Each row is a point. Two turns around zero, p and q, are shown by what they do to some points. Where does a point land after both, in the order given? Backwards means that the second turn is done in reverse. Each puzzle has new turns, and all numbers are rounded.
In the rows, zero is written as 128.

Turn p:
[ 89 119 119] => [ 98 126 100]
[ 96  94 135] => [ 82 119 125]
[171 146 117] => [173 121 143]
[155 154 142] => [159 148 144]
Turn q:
[137 158 142] => [150 155 128]
[147  76 116] => [105  88 161]
[132 131 178] => [113 171 149]
[119 127 118] => [126 120 117]
[106 148  85] => [147 105  85]
Where do these land?
p, then q backwards: [102 151  89] => [ 92 153 100]
q, then p: [131 124 138] => [125 139 127]
p, then q backwards: [101  76 179] => [117  68 176]
q, then p: [135 120 106] => [117 111 142]
p, then q: [157 161 124] => [158 132 160]
p, then q: [142 135 133] => [134 137 140]

Turn p:
[101 112 142 129] => [104 133 136 151]
[171 119  96  93] => [139 126  76  91]
[115 132 160 126] => [110 145 153 130]
[148 125 162 128] => [109 130 148 100]
[ 85 151 142 138] => [133 150 158 163]
[148 130  66 153] => [173  85  97 134]
Turn q:
[ 76 134 114 113] => [ 99 119  82 139]
[126 162 164 120] => [ 94 113 147 100]
[116 145 106 111] => [113 147 104 121]
[145 122 127 155] => [139 134 152 145]
[177  78 129 142] => [193 128 156 135]
Where do these land?
q, then p: [159 133 131 137] => [123 144 147 107]
p, then q backwards: [145 144 142 127] => [151 135 136 118]
q, then p: [151 108 146 107] => [113 133 109  95]
q, then p: [ 81 114 140 119] => [118  98  99 157]
q, then p: [ 61 110 149 143] => [106  77 112 173]
p, then q: [141 115 115 140] => [150 126 117 134]
p, then q: [157 173  73 124] => [172 179 149  98]

Turn p:
[ 96  97 164 140 135 110 122 126] => [112  99 153  91 133 117 106 140]
[154 156  97 152  99 125 117 135] => [147 136 121 172 106 102 141 114]
[173 109  84 115 112 141 143 142] => [144 163  98 153 125 120 157 165]
[114 127 142 119 153  99 146 111] => [106 114 127 103 159 127 136 113]
[147 128  88 140 127 157 118 109] => [161 138  88 148 121 127 118 130]
[ 87 129 187 101 133 105 101 112] => [107 127 174  72 134 134 101  97]
[112 130 151 124 157 119 104 157] => [ 88 129 149 130 131 136  96 127]
[162 153 160 142 125 143 139 136] => [148 125 162 162 147 144 135 126]
[107 123  79 120 110 152 161 124] => [137 120  81 122  96 145 161 138]
Turn q:
[145 122 103 139 148 134 120  89] => [163 104 107 129 123 113 111 112]
[129 138 140 107 146 122 187 134] => [126 163 103 129 161 150 153 106]
[115 133 132 143 153 112 116 131] => [111 123 126 141 135 127  99 119]
[129 142 113 105 151 121 103 148] => [133 146 124 135 138 126  94 158]
[127 141 110 138 139 136 158 150] => [119 122 100 125 149 154 136 137]
[142 130 175 132  31  97 101 150] => [102 130 207 165  90 117 186 156]
[128  81 110 128 151 143 132 129] => [137 111 124  88 157 109 118 122]
[ 98 129 113 131 112 144 128  73] => [132 121  98 113  80 104 133 104]
[139 137 157 129 121 143 107 147] => [128 133 163 127 118 152 121 137]
Where do these land?
q, then p: [120 129 143 117 120 119  96 118] => [131 126 160 126 118 110 127 112]
p, then q: [165 109 129  97 124 129 171  98] => [153 151  96 130 172 165 129 128]
p, then q: [133 164 138 164 153 111 133 172] => [ 84  89 137 115 122 122 115  88]
q, then p: [129 168 157 101 160 161 101 105] => [176 164 146 153 104 132 110  96]
p, then q: [140 126 158 124 117  95 162 166] => [ 83 149 133 120 152 149 141  93]
q, then p: [131 100 154 134  98 161 123 107] => [149 144 155  92 140 136 159 132]
p, then q: [123 117 109 127 128 126 131  89] => [158 134 111 134 142 108 128 142]
q, then p: [115 149 135 167 112 123 172 151] => [134  86  95 112 112 161 132 147]
q, then p: [144 106 103 135 115 109 115 143] => [ 97 121 138 130 144 113 126 155]
p, then q backwards: [109 139 102 124 118 134  97 149] => [ 97 156 135 126 124 128 110 104]
p, then q: [ 98 100  81 117 164 140 106 109] => [138 127  98 119 112  94 106 185]

Turn p:
[147 150 135 123 150 126 135 133 164] => [109 157 130 151 154 133 134 141 139]
[ 86 146 125 140  98 165 172 152 119] => [ 94 123 153 126  86 141  83  94 138]
[132 134 153 100 134 105 108 134 122] => [149 125 108 126 146 148 119 156 134]
[ 87 143 150 144  91 159 130 151 158] => [108 113 124 152 119 127  82  89 167]
[139  99 155 139 162  92 112 137 116] => [162 105 136 150 155 127 135 160 100]
[100 146  90 141 111 132 144 108 128] => [100 142 121 103 110 104 113 102 114]
[156 119 119 125 150 119  91 138 107] => [154 125 106 142 121 135 162 150 110]
[156  95  92 120 113 107 131 115 111] => [125 109 129  93 117 109 169 148 117]
[128  94 125 111 149 131 118 116 119] => [144 112 130 115 145 144 153 120 110]
[149 155 135 138 122 143 140  96 136] => [134 170 142 122 127 111 130 121 149]
Turn q:
[100 148 118 142 153 131 104 148 152] => [107 128 136 126 172 155 123 107 124]
[148 113 171 125 141 130 108 128 110] => [124 145 133 137 131 110 122 168  96]
[135 154 117 152 148 134 135 157 144] => [128 117 149 142 163 147 122 129 153]
[118 132 125 130 101  91 161  91 144] => [127 144 121 145  93 102 132  85 152]
[145 113 141 103 114 117 109 115  88] => [138 136  92 119 111 103 124 157 107]
[104 153 127 154 132 157 121 171 125] => [140 138 140 125 168 176 143 135 136]
[128 145  91 133 109 103 144 134 168] => [117 122 129 122 125 133 110  91 179]
[131  90 112 130 124 117 142 104 109] => [119 109 108 141  86 124 139 131 122]
[134 127 131 103 145 146 133 110  99] => [150 106 121 124 127 108 143 138 101]
[153 110 160 121 127 172  92 108 102] => [154 134 135 119 115 129 110 167  69]
[111 123 113 115 114 110 160 142 169] => [104 128 145 108 117 123 141  99 169]
Where do these land?
p, then q backwards: [124 117 105 130 171  93 115  93 135] => [103 145 159  98 156 136 100 124 102]
q, then p: [152 150 126 109 110 150 146 130 126] => [130 127 128 132 145 132 153 159 154]
q, then p: [139 110 138 153 173 128 129  81 109] => [160 100 151 135  93  92 119 130 100]
p, then q: [110 162 148 125 144 138 122 142 129] => [146 127 127 133 146 157 101 123 113]
p, then q: [119 124 122 105 110 142 117 149 111] => [134 118 133 100 101 146 124 124 126]
q, then p: [108 115 155 108 118  70 126 146 127] => [ 84 144 105 116 136 122  84 135 105]
q, then p: [108 129 137 139 113 100 156 150 137] => [ 96 150 136 133 147 116 103 117 139]
p, then q: [128 109 136 106 137 142 131 134 135] => [131 115 154 127 121 131 139 129 112]
p, then q backwards: [127 146  31 163 121 145 121 150 126] => [ 90  57 140 112 127  80 133  77 120]
q, then p: [149 114 157 110 116 138 124  93 117] => [144 118 115 116 100 118 119 169 137]
q, then p: [110 142 132 149 113 145 130 125 150] => [147 157 136 129 131 131 126 112 149]
q, then p: [164 119 150 139 111 146 120 143 133] => [136 120 110 160 116 144 119 143 155]

Turn p:
[113 157 119 140 141 159 141 139 125 159 115] => [106 139 126 128 106 134 159 145 127 103 158]
[114 122 123  82 149 102 117  95 140 145 130] => [119  99 100 123  98 138 125  89 117 138 103]
[136 163 149 152 118 133 148 137 145 141  97] => [110 160 131 127 121 144 150 147 160 146 151]
[125 134 161 132 145 162 135 125 141 135 117] => [ 99 156 125 105 118 110 141 136 137 122 124]
[144  92 125  90 124 109 121 119 120 160 145] => [109  90 147 124 133 148 115  96 114 125  98]
[155 105 101 109 149 129 110  92 147 139 123] => [124  99 102 128 128 144 138 124 133 112  75]
[127 118 121 102 151 116 103 115 135 145 115] => [111 107 109 134 108 136 129 123 112 135  99]
[135 133 127 135 117 132 161 160 107  74 124] => [177 153 159 118 124 120 103 153 137 127 144]
[122  85 125 118 162  96 114  98 125 155 131] => [116  94 129 149 116 115 146  93 112 136  82]
[142 143 131 137 118 134 123 142 130  96 162] => [156 138 125 104 161 124 120 138 118 131 142]
[136 135 123 142 109 117 135 115  96  99 150] => [168 148 136 139 152 132 117 110 122 121 136]
[118 151 143 148 117 151 107 149 120 134  97] => [100 160 122 145 126 127 124 162 122 130 150]
[105 118 118 147  81 133 139 138 127  99 142] => [149 125 135 140 153 106  96 128 150 119 163]
[118 135 124 157 112 119 137 168 134 112 145] => [148 122 145 128 147 112 129 149 130 144 167]
Turn q:
[137 134 134 111 143 123 152  72 140 112 146] => [116 109 113 136 130 114  75  96 119 123 141]
[145 138  93 154 149 110 100 121 132 139 125] => [132 160 138 143  88 132 118 134 123 155 137]
[128 149 148 110 141 130 117 149 139 113 113] => [109 125 127 112 127 142 150 101 145 137 120]
[139 126 142 118 151 164 100 145 120 127 117] => [147 109 118 136 116 147 156 111 146 147 109]
[ 99 134 125 101 108 117 124 147 119 136 138] => [101 116 126 119 126 121 158 145 113 108 129]
[110 123 146 112 141 136 135 134 122 114 131] => [123 112 116 120 144 122 140 111 119 130 114]
[146  98 116 149 147 113 139 122 116 115 153] => [154 135 141 127 127 128  97 128  92 137 112]
[126 139 141 138 109 129 139 151 126 104 144] => [125 130 129 103 153 155 133 131 117 121 134]
[121 131 120 120 150 139 151 133 115 117 109] => [143 130 110 105 127 107 135 110 130 133 125]
[147 136 127 117  31 137 142 143 136 132 135] => [119 116 136 108 143 163 123 180 157  62 151]
[126 153 145 121 148 110 152 100 128 204 117] => [125 119 164 161 122  72 138 105 142 125 178]
[137 110 128 141 130 104  99 106 125 122 110] => [125 159 130 159 117 131 114 123 129 124 105]
[118 103  99 182  95 160  98 133 122 115 127] => [157 156  99 145 139 160 127 188 130 143 117]
[113 118 127 119 149 118 144 135 152 141 128] => [113 118 144 118 132  98 126 128 129 148 121]
Where do these land?
q, then p: [134 168 108  81 130 157  95 182 125 117 137] => [115 103 153 106 116 129  85 112 176  78 146]
q, then p: [117  99 137 127 142 118 133 123 144 179 109] => [121 129 146 141 131 118 149 121 142 185 127]
q, then p: [153 120  99 154 141 146 131 118 114 141 129] => [121 128 138 125 167 163 132 141 123 133 123]
p, then q: [112 126 127 118 110 123 134 123 165 132  86] => [101 128 135 133 132 127 126 178 146 146 127]
q, then p: [123 121 112 139 127 136 131 181 133 114 112] => [112 124 142  98  93 158 121 138 137 128 134]
p, then q backwards: [138 155 135 122 116  91 146  99  94 149 127] => [158 157 159 148 151 121  95 129 111 115 127]
p, then q backwards: [111 108 160 123 122 141 135 120 109 118 123] => [135 123 125 127 140  91 141 110 136 128 110]
p, then q: [121 161 120 154 132 122 121  88 121 141 171] => [154 125 108 116 114 105  84 110 101 135 154]
p, then q: [123 120 132 107 112 129  81 147 126 113 141] => [137 136 123 151  97 129 160 131 105 136 107]
q, then p: [131 132 148 131 148 118 114 122 113  99 128] => [127 150 110 145 119 136 138 118 133 101 120]
q, then p: [128 118 113 124 131 119 161 119 133 100 137] => [129 120 112 137 117 142 107 127  96 132 112]
p, then q: [146 107 144 157 124 133 155 113 160 132 136] => [100 122 147 114 138  98 109 107 148 148 124]

Turn p:
[177 135 199 140 126  79 100 137 118 107 150 144 120 161] => [163 135 162  78 131 105 107 103 138 104 101  65 134 167]
[152 142 204 150 125 130 127 116  76  93 142 162  89 126] => [153 117 182 112 162 125 122  70 113  86 103 111  97 169]
[ 95 173 126 113 119 120 141 159 148 133  97 117 122 137] => [106 163 134 117 137 138 120 146 109 138 102 159 167 116]
[130 146 197 181 137 115  80 128 135 106 172 116 117 133] => [118 123 176 104 104 104  90 132 111  68 111  81 106 154]
[139 144  84 103 114 148 111 127 141 113  84  94 104 124] => [134 116  98 150 124 185 116 132 109 135 110 136 162  96]
[102 116 128 112  84 112 124  87 122 131 131 157 139 119] => [121 133 137 154 107 111 143  97 154 158  95 133 105 118]
[125 104 104 122 105 154 126 170 110 152 127 111 136 128] => [149 135 136 128 121 148 117 146 114 168 165 144 118 109]
[130 115 126 137 128 125 130 101 134 178 101 159 114 113] => [138 107 118 152 155 113 129 154 155 146  99 146 106 137]
[128 109 132 180 121 127 162  84 130 133 130 140 169 161] => [155 129 146 166 108  76 164 136 160 102 143 136 136 140]
[113 126 121  89 160 153 129 122 135 146 122  95 162 136] => [ 86 122 124 148 134 141 145 150 125 155 162 113 158 129]
[114 146  66 102 151 152 108 158 138 122 113 147 140 126] => [102 148  79 139 129 159  91 126 135 145 156 159 146 127]
[181 153 179 154 121 112 133 128 117 111 170 135 135  93] => [142 127 155  98 161  93 115  98 129  81 128  83 102 105]
[106 132  49 104 157 118 138 150 110 148 135  82 120 130] => [117 146  60 135 118 140 141 153  71 162 158 140 136 120]
[120 111  74  88 137 164 155 146 167 131 144 118  98 131] => [111 145  84 118 122 192 161 156 137 134 152 150 117 110]
[108  66 132 147 135 110 156 106 141 117 102 144 154 103] => [126  73 129 121 106  89 160 123 162 136 133 166 128 125]
Turn q:
[124 138  75  93 136 171 151 161 177  80 131 102 146 141] => [129 169 124 149 123 181 167 174 131 105 133 124 182  89]
[144 106 165 149 104 123 115 141 104  99 138 151 108 110] => [126  92 126 103 137 123 159 120 104 125 135 153  85 138]
[149 147 134  94 100 141 106 148 110 134 154 115 110 120] => [141 114  89 132 100 135 146 140 141 133 165 137 123 152]
[ 87 102 136 190 147 137 137 106 146 133 130  96 133 190] => [133 145 166 171 131 131  96  97  90 121 119  88  99  74]
[107 180 179 154 145 143 116 128 138 147 110 123 100  85] => [109 112 174 128  92  86  94 156 133 128 157 169 113 133]
[135 153 167 116 146 116 102 148 121 120 100 100 138 124] => [142 137 138 106 111  97 118 133 102 108 168 135 148 146]
[146  80 104 173 163 123 144 120 155 158 132 142  93 126] => [124 138 125 152 155 113 109 160 115 135  61 117  84 120]
[100 134 136 125 124 134 133 140  86 178 139 175 151 138] => [ 95  91 139 146 107 112 137  91 147 144 113  97 139 165]
[121 105 168  98  95 154 134 135 135  96 108 165 102 167] => [101 143 138  84  90 173 165 111 107 121 130 118  93 135]
[123 143  75 118 113 102 133 145 133 127  97 122 114 100] => [ 97 160  91 126 148 108 132 136 150 130 126 158 154 117]
[162 119 123 131  89 135 112 126 151 106  94 123 140 128] => [148 140 106  85 116 124 147 125 133 104 119 139 125  93]
[137 162  97 149 155 120 151 115 113 143 160 156 138 137] => [142 117 141 175 134 133 120 112 141 150  89 148 151 148]
[116 131 139 124 134  66 173 104 144 149 139 136 162 133] => [143 156 168 131 174 121 115  94 169 129 119 113 130 155]
[144 113 110  82 143  92 117  89  86 151  99 106 100  82] => [122 134  79  83 160 106  81 146 134 181 141 129 140 158]
[158  96 110 172 132 146 160 118 152  94 141  84 148 118] => [177 132 141 138 167 131 149 157 116 134 115 125 121  64]
[ 96 139 129  81 124 146  64 125  97 132 177 150 166 149] => [121  66 103 140 103 174 113  97 134 101 158  97 163 162]
Where do these land?
q, then p backwards: [120  94 111 128  95 101 148  86 136 120 126  87 142 124] => [183 144 120  96 107 133 141 152 125 142 143 150 140  98]
q, then p: [127 168 114 150 139 120 117 156 116 166 144 156 159 104] => [149 115 132 114  82  83 133 134 165 121 120 141 154 139]
p, then q: [163 113 139  89 105 168 101 166  89 103 123 114 140 123] => [170  71 125 125 101 140  97 160 138 147 144  95 111 127]
p, then q: [128 122 154 137 152 184 105  89 161 130 153  89 104 160] => [124 132 152 151 114 139 180 136  83 122 170 118 106  75]
p, then q backwards: [ 97 156 149 162 114  97 115 137 161 155 107  92  81 121] => [158 108 118 154 188 159 119 130 162 121  93 157 110 114]
q, then p: [ 96 172 105 161 158 125 156 140  84 153 180 168 146 155] => [159  97 172 173 102  68 137 166 152 102 125 145 133 161]
q, then p: [108 113 106  90 124 130 158 162 138 164 109 109 157 148] => [101 153 133 133 115 105 142 156  94 111 133 120 168  87]
q, then p backwards: [100  92 139 142 147 172 162  83 145 102  83 150 117 101] => [103 134 180  96  94 127 117 169 163 149 126  96 114  85]
q, then p: [157 136 100 162 159 101  87 144 109  89 132 146 115 144] => [164 113 103 159 135 110 112  75 132 132 146 154 136 166]
q, then p: [125  84 148 141 154 125 167 139 134 133 145 164 137 110] => [127 101 154  99 145 136 153 155 105 129 126 142 158 165]
p, then q: [148 108 109 134  91 153 100 127 136 120 124 150 109 150] => [151 122 112 117  87 131 136 150 134 114 109 144 104  99]
q, then p: [149 153 136 119  95 107 117 104 124  85 144 119 170 165] => [132 117 118 163 151 140 152  95 170  97 146  87 122 111]
q, then p backwards: [104 112 124  90 100 111 126 121 175 116 115  95 101  98] => [142 144 112 119 146 157 141 171 173 147 169 148 137 117]
q, then p: [174 143 126 105 139 104 169 150 105 127  98 155 121  75] => [128 175 113 101 158 107 146 144 161 168 125 141 170 160]
q, then p: [125 151 159 111 149 121  91 115 108 156 136 124 120 142] => [156 142 137 142  85 137 115 125 130 140 122  89 119 144]

Turn p:
[111 115 123 141 148 104 133  86 130 121 118 133 125 134] => [134 128 130 122 126 115 125 138 139 119 138 174 156 132]
[100 130 154 122  93 139 121 100 125  79 138  93 119 179] => [ 94 151 149 148 114  73 156 108 162 113  91 144 119 135]
[132 155 126 146  92  89 148 135 128 127 156  70 129 121] => [126 172 149 194 130 140 127 127 154 156 137 123 123 125]
[144 139 139 142 129 171 139  78 124 143 125 126 123 118] => [120 111 153 122 106 138 127 100 105 130 118 162 129  91]
[132 189 144  58  93 109  99 142  93 143 122 130 166 129] => [155 187 136 148 157 117 108 121  80  94  79  77 125 127]
[ 66 141 133 151 136 103 120 130 181  96 127  98  94 141] => [ 92 115 110 163 140  91 101 140 202 122 132 140 145 123]
[148 113 108 116 167 151 116 143 167 123  98 123 163 130] => [134 105 108  97  97 118 115 184 118 142 118 113 120 109]
[128 108 120 103 146 125 128 189 113 131 118 118 133  81] => [109 134  78 129 133 152 121 148  96 148 145  88 128 150]
[ 88 113  88 160 120 152 124 184 117 153 152 175 132 149] => [107 108 149  88 146 153 131 133 152  88 182  84 100 151]
[206 128 158 139  90 137 132  84 129 113 138 156 131 115] => [176 100 171 133 118 132 168  90 102 167  93 139 142 121]
[136 127 134 178 130 131 108 122  96 161 162 139  94 162] => [149 114 145 132 113 159 132  83 156  94 149 152  94 150]
[144  98 125 117  80 109 131 101 149 121 152 105  90 116] => [126 151 130 133 125 146 157  97 170 169 105 134 161 127]
[145 148 139 102 167 142 158 138 124 147  70 136 143 143] => [144 123  95 114 146 114 126 160  80 117 124 144  96  87]
[148 124 108 168 128 129 128 134 104 140 103 127 118 105] => [128 104 129 146 124 178 144 143 113 122 140 142 128 132]
[136 134 109  89 170 151 145 125 107 108 130 151 119 119] => [112 124 119  87 149 125 105 133  90 145 113 148 112 147]
[ 83  88 139 118 160 106 120 157 161 142 140 168 168 106] => [140 119  99  92 126  95 104 143 129 123 187  86 168 142]
Turn q:
[ 80 103  96 130 122 111 104 129 121 133 118 130 139 114] => [ 90 129 161 157 108 119 121 111 133 138 154 139 132 111]
[153 130 107 125 117 117 159 112 105  99 143 154  52 113] => [ 97 139 103 125 114 120 124 168 112  78  72 152 156 135]
[114  88 152 132 152 121  74 129 111 128 138 126 115 145] => [127 141 146 171 114 129 122 163 134 127 148 118  79 128]
[134 160 148 105 111 135 130 162 140 109  96 142 158 136] => [158 119 153 106 162 128 164 133 118 150 131 118 153 110]
[123 119 122 154 179 131  72 134 112 160 130 139 124 103] => [118 148 146 152 116 109 124 132 111 130 172 144  89 180]
[141 131 129 143  88 118 162 116 122 160 143 155  48 131] => [113 124 121 100 109  98  81 170 151 100  73 139 151 149]
[131  86  98 148 141 127 120 132 124 140  95 107 108 133] => [ 89 100 142 128 133 125 116 124 131 100 141 143  89 127]
[138 149 145 131  99 160 145 111 176  87 118 143 188 136] => [162 128 131  84 122 181 175 102 141 163 117 124 146 108]
[127 151 166  92 112 180 166 122 123 119 116 124 180 114] => [178 139 123  99 159 164 119 103  95 172 116 135 146  97]
[114 137 138 145 149  99  92 109 119 133 110  90 141 122] => [136 112 123 161 112  94 145 105 125 144 143 133  89 126]
[108 133 104 149 170 124 104 127  80 157 141 117 139 166] => [100 162 100 137 136  89 116 128 135 137 179 121  89 126]
[ 97 114 115 161 139 122 115 160 147 114 143  91 115 120] => [110 123 137 174 148 131 136 107 172 117 132 142 117 143]
[157 134 152 120 115 114 169 139 133 121 142 130 196 125] => [138 112 104 112 146 159 141 107 110 173 117  78 152 129]
[122 147 152  88 144 134 167 123 175 117 117 138 172 135] => [175 100 108 111 135 167 141 121 122 152 155 126 170 109]
[180 137  97  96  82 126 142 114 131 141 169 135  45 125] => [129 145 122 105 105 108  94 145 127  41  69 109 163 141]
Where do these land?
p, then q: [ 80  83 106 117  87 129  79 117 164 155 191  90 148 116] => [201 127 147 125 108 127 145  51 173 148 116 107 150  92]
q, then p backwards: [107 142 108 172 160 110 123 137 111 130 113 118 120 106] => [107 119 153 142 143 127 156 126 107  84 134 115 104 136]
p, then q: [148 148  79 156  52  98 151 134 143 136 110 140 136 129] => [172 105 104 124 187 169 123 120 128 154 126 151 116 177]
p, then q: [157 116 149 137 145  99 153 145 113 134 105 128 103 180] => [ 98 119  99  99 129 134 132 159 128  82 120 136 156 159]
p, then q: [115 125 111 130 106 104 127  74 148 117 155 130 133 149] => [174 104 132 114 111 137 153 138 128 162 136 109 148 139]
p, then q: [146 109 164 104 153 162 153 126 108 106 103  88  87 115] => [ 67 133 136 103 103  95  93 132 121 130 140 167 153 114]
q, then p backwards: [139  91 112 127 125 169 120 125 123 130 130 145 122 136] => [118 140  84 125 133 147 129 127 105 154 137 122 133 136]
p, then q: [143 102 159 123 147 106 130 119 127 105 106 138 128 106] => [ 82 124 118 104 126 125 121 125 115 137 144  96 130 126]
q, then p: [122 144  93 114 122 111 148 150 100 121  90 132 129 151] => [118 152 108 127 139 115 100 139 107 139 163 128 160 155]
p, then q backwards: [150 150 137 110 161 158 153 145 120 123 168 143 156 113] => [142 114 145 125 129 136 115 119  90 179 103 127 164 113]
p, then q backwards: [ 83 136 159 111 137 149 119 138 101 209 177 149 123 119] => [145 119  61  92 139 168 124 109 132 174 154  86 166 135]
p, then q: [130 138  98 114  93 129 117 153 135 105 158 155 106 151] => [173  89 109 132 138 134 124 138 144 108 154 145 109 112]
p, then q backwards: [140 153 127 113 157 127  50 106 101 111 110  89 130 115] => [147 105 143 122 114 118 143  85 120 129 170 129  69  76]
p, then q: [141 131 160 125 134 121 150 105 225 122 108 142 149 117] => [111  76 155 151 108 133 113  91  86 139 136  85 136 181]
q, then p: [118 151 159 167 142 146 146 145 100 113  97 132 151 119] => [152 130 101  91 154 150 108 122 115 111 160 149 111 110]
